Each point is reached from the start by the listed moves, each made 0, 1 or 2 times, or once backwards (-1), plus a little noise. Say if it took an odd or an even number of moves. Then give how often each move was made.
In the rows, zero is written as 128.

Moves:
(1): [170,135,126,127]
(2): [127,170,131,119]
Start: [123,155,131,118]
Points:
[76,232,139,106] => odd (-1, 2)
[122,156,132,119] => even (0, 0)
[170,158,127,114] => odd (1, 0)
[119,196,137,110] => odd (0, 1)

Moves:
(1): [157,138,124,133,121,126,124,132]
(2): [115,167,132,138,136,122,133,133]
(3): [131,128,181,131,119,121,126,120]
(4): [115,120,121,173,128,137,109,130]
(5): [143,129,128,140,178,121,117,125]
(6): [129,133,128,125,131,173,116,122]
Start: [121,132,143,123,112,145,149,141]
Points:
[108,210,109,114,243,120,161,147] => odd (-1, 2, -1, -1, 2, 0)
[111,183,207,76,63,176,172,132] => odd (0, 1, 1, -1, -1, 1)
[136,86,120,206,96,168,103,144] => even (1, -1, 0, 2, 0, 0)
[78,197,103,151,189,90,165,158] => even (-1, 2, -1, 0, 1, -1)

Moves:
(1): [155,127,138,132,127,126,133,140,134,132,121,128,132]
(2): [132,167,128,134,113,121,127,129,122,133,124,121,131]
(3): [114,128,164,121,126,130,125,130,125,121,134,132,139]
(4): [123,130,125,153,128,148,133,133,125,115,141,131,129]
(5): [130,131,130,124,158,114,131,134,138,116,129,126,113]
(6): [136,147,128,109,130,158,133,114,120,135,128,122,136]
(7): [117,126,139,122,113,130,168,110,124,123,130,128,122]
(8): [123,131,121,120,125,132,129,156,138,135,119,126,136]
(9): [129,137,130,127,116,130,126,124,149,128,144,130,121]
(10): [126,134,129,139,138,129,136,128,125,155,129,134,122]
(11): [130,126,129,118,124,122,130,134,117,121,149,128,126]
Start: [125,123,124,135,137,135,121,124,121,119,131,122,123]
Points:
[121,241,199,92,152,170,128,124,98,56,170,96,142] => odd (0, 2, 2, 1, 2, 2, 0, 0, 0, -1, 1)
[99,113,197,121,114,166,163,189,116,77,114,122,172] => odd (1, 0, 2, 1, 0, 0, 1, 2, -1, -1, 0)
[112,249,126,177,122,176,136,86,116,107,219,117,91] => even (-1, 2, 0, 2, 1, 1, 0, -1, 2, 1, 1)
[103,146,95,172,136,199,181,67,75,111,191,126,95] => odd (-1, 0, -1, 2, 0, 1, 1, -1, 0, 1, 1)
[105,136,181,80,220,145,109,206,148,140,191,135,121] => even (0, -1, 2, 0, 2, 1, -1, 2, 1, 2, 2)

Moves:
(1): [160,126,141,135,136,127,124,126,124,127,130,126,129,127,136,124,116,137,122,132]
(2): [129,148,129,121,124,121,128,127,133,122,132,123,120,128,132,135,130,123,121,126]
(3): [123,117,147,132,131,119,134,130,134,136,129,124,130,128,132,142,120,142,123,133]
(4): [127,137,125,145,131,126,129,123,134,127,131,122,133,129,124,128,133,121,133,131]
(5): [125,134,131,123,155,118,118,127,135,129,139,136,127,130,127,115,122,125,135,128]
(6): [125,135,135,130,132,139,132,136,118,128,126,124,132,129,124,122,119,134,132,125]
(7): [134,123,131,125,130,135,153,133,135,123,126,126,130,133,126,120,137,125,129,124]
(8): [126,132,121,127,125,118,124,149,132,131,123,132,130,129,130,128,124,126,130,125]
(9): [127,128,124,122,123,132,126,124,142,123,131,129,133,131,127,133,122,141,129,130]
(10): [129,139,117,128,130,129,135,134,134,158,126,139,127,123,127,133,111,134,138,126]
(11): [132,138,124,123,117,132,127,140,120,135,162,131,139,137,136,113,126,127,122,126]
(12): [126,131,125,137,135,134,124,125,131,121,117,160,136,126,136,137,134,139,128,124]
(13): [130,125,129,120,132,124,139,131,121,127,126,125,142,125,123,135,125,125,135,141]
(14): [120,135,135,123,132,126,127,123,125,136,120,124,123,158,126,131,119,124,120,137]
(15): [126,128,123,131,135,133,122,126,127,135,131,114,129,139,153,130,128,125,134,135]
(16): [139,119,110,141,142,144,129,137,117,126,136,128,104,130,123,149,129,130,139,134]
(17): [130,132,135,125,138,135,116,130,130,138,126,124,130,124,123,133,143,121,128,129]
(18): [127,129,116,124,136,120,126,121,116,139,118,118,132,135,120,127,141,142,128,115]
(19): [131,133,143,122,114,126,126,133,127,129,130,133,125,125,125,124,135,131,153,137]
(20): [118,133,122,133,134,132,128,130,128,129,130,125,123,118,124,125,135,128,120,151]
Start: [117,110,112,126,130,124,136,108,127,151,134,124,123,134,129,131,116,110,143,139]
Points:
[204,118,187,113,110,160,100,117,86,124,200,96,119,140,99,118,91,155,182,153] => odd (2, 0, 0, 0, 0, 2, -1, -1, 2, -1, 1, -1, 0, 0, -1, 1, 1, 0, 2, -1)
[128,154,148,199,153,127,129,161,132,134,130,188,95,182,124,221,33,167,164,188] => even (1, 1, 2, 2, 0, 2, -1, 2, 1, 0, 0, 2, 0, 2, -1, 2, -1, -1, 1, 0)
[176,120,93,130,193,137,160,116,62,214,100,21,57,173,156,217,82,164,146,193] => even (2, 2, 1, -1, -1, 1, 0, 0, 0, 1, -1, -1, 1, 1, 2, 2, 0, 2, 0, 1)
[53,109,99,135,240,167,129,162,127,164,114,41,64,196,100,181,124,90,133,210] => even (-1, 0, 1, 0, 1, 2, 1, 2, 1, -1, -1, -1, 0, 2, 1, 2, 2, 0, -1, 2)
[66,168,114,113,101,129,124,177,107,249,171,97,154,204,151,150,55,186,136,208] => even (0, 0, 2, 0, -1, 2, -1, 2, 2, 1, 2, 0, 0, 2, 1, 0, 0, 1, 1, 2)
[137,155,48,73,128,155,109,188,128,141,177,155,124,124,148,206,155,105,218,142] => odd (-1, 2, -1, -1, 0, 0, 0, 2, 2, 0, 1, 1, 2, -1, 1, 2, 2, 0, 1, -1)
[188,139,144,113,156,101,118,79,145,142,225,177,173,193,159,95,60,148,162,160] => odd (2, 0, 0, 1, 2, -1, 0, -1, 2, 0, 2, 1, 1, 1, 0, 0, -1, 0, 1, -1)

Moves:
(1): [151,131,129,131,124,126,128,129,129,123,127,127,132,123,129,124,130,126,122,137,127,127,127,119,122,128,133]
(2): [136,147,131,142,132,132,124,126,129,137,124,121,126,140,130,132,127,126,118,136,116,122,132,130,133,131,126]
(3): [132,127,137,139,126,130,125,132,115,126,125,122,123,119,135,132,132,125,130,125,130,131,124,126,129,129,123]
(4): [120,126,108,149,129,122,130,122,130,136,130,117,137,123,129,118,132,127,129,132,123,129,138,134,127,122,117]
(5): [142,128,132,128,149,129,134,135,140,135,128,126,118,126,135,132,134,140,140,118,131,126,130,128,134,121,118]
(6): [128,128,127,128,126,154,130,130,128,126,127,140,129,135,138,123,137,118,126,130,139,141,133,134,132,136,139]
(7): [130,126,128,134,124,125,144,122,121,113,123,125,128,134,136,129,127,131,123,127,133,129,126,127,128,127,128]
(8): [120,128,128,131,120,123,133,140,135,125,122,128,123,122,130,121,128,122,128,125,120,120,128,130,131,130,132]
(9): [124,132,138,131,117,127,123,121,156,123,130,122,129,129,138,127,126,129,135,126,124,137,125,130,125,123,127]
(10): [132,133,130,127,119,125,135,126,130,142,130,134,118,120,131,127,123,134,120,136,136,130,120,125,135,127,124]
(11): [121,138,131,120,120,126,134,136,123,132,158,133,122,145,129,130,138,130,134,144,123,117,118,123,119,119,128]
(12): [128,126,137,145,135,127,132,134,129,126,135,157,135,129,120,129,126,130,133,115,130,125,131,120,126,134,121]
(13): [136,129,125,124,131,117,128,137,132,135,127,128,151,137,135,131,123,129,122,142,135,135,140,140,144,138,121]
(14): [132,118,137,129,127,125,123,138,130,121,121,123,118,149,123,122,126,128,132,139,138,138,131,118,128,131,131]
(15): [130,133,120,128,131,122,126,125,121,128,125,129,125,128,142,136,126,128,133,128,127,126,126,120,132,123,136]
(16): [131,116,119,140,126,127,132,128,137,125,137,126,124,135,126,150,134,117,129,133,120,115,120,129,136,134,130]
(17): [130,138,136,126,122,111,128,132,127,140,114,146,132,126,120,127,157,126,130,121,130,127,136,128,119,123,124]
(18): [124,128,125,129,120,128,124,134,123,122,122,127,128,127,127,129,126,147,133,131,126,122,127,128,123,137,122]
(19): [131,134,126,133,126,134,131,130,125,127,127,127,126,125,116,133,128,122,142,135,131,133,129,125,130,117,134]
(20): [117,124,138,122,145,120,127,122,129,118,125,134,130,120,133,129,129,134,126,153,126,129,127,132,117,120,128]
(21): [123,133,124,125,133,122,115,132,128,122,139,128,127,127,134,134,128,121,122,127,146,120,121,134,129,132,115]
(22): [129,127,123,129,126,122,129,144,129,124,137,126,125,131,122,135,127,134,123,125,125,143,133,130,119,132,131]
(23): [124,124,143,128,124,130,132,129,132,129,125,120,123,135,135,141,131,121,130,128,139,107,155,125,117,133,128]
(24): [138,121,130,129,126,121,128,123,131,126,129,144,120,132,133,127,130,130,139,133,126,128,123,152,124,131,131]
Start: [121,145,132,122,129,127,125,121,119,128,133,134,115,129,137,124,127,116,123,122,129,131,125,124,140,131,125]
Points:
[75,112,182,134,70,115,110,165,173,70,118,92,75,112,159,188,135,126,135,189,63,120,125,135,97,159,162] => even (0, 0, 2, -1, -1, 0, -1, 2, 2, 0, 0, -1, 0, 0, 0, 2, 0, 2, 0, 2, -1, 2, 1, 0)
[128,191,99,125,77,38,97,213,63,155,176,153,76,171,134,185,127,124,85,146,146,117,66,110,179,167,107] => even (-1, 1, 1, -1, -1, -1, 0, 1, -1, 2, 1, 0, 1, 1, 2, 1, 1, 1, 0, -1, 2, 2, -1, 0)
[138,167,100,176,94,69,99,106,42,149,38,124,119,87,122,78,167,115,134,89,130,110,151,80,115,111,107] => even (1, 0, 1, 2, -1, -1, 0, 0, -1, 0, -1, 0, -1, 1, 2, -1, 2, 1, 0, -1, 0, -1, 0, 0)
[120,182,184,118,203,140,110,147,117,143,100,249,102,146,196,153,106,167,100,165,212,105,159,167,161,192,81] => odd (-1, 2, -1, -1, 1, 2, 0, 0, -1, 2, -1, 2, 1, 0, 1, -1, 0, 2, 0, 2, 2, 0, 1, 1)
[63,103,81,151,102,26,173,160,143,118,224,119,70,169,198,178,113,117,141,222,131,69,107,147,156,117,107] => even (-1, -1, 0, 2, 0, -1, 1, 2, 0, 2, 2, 0, 1, 1, 2, 2, -1, 0, 0, 1, 1, 1, 1, 1)
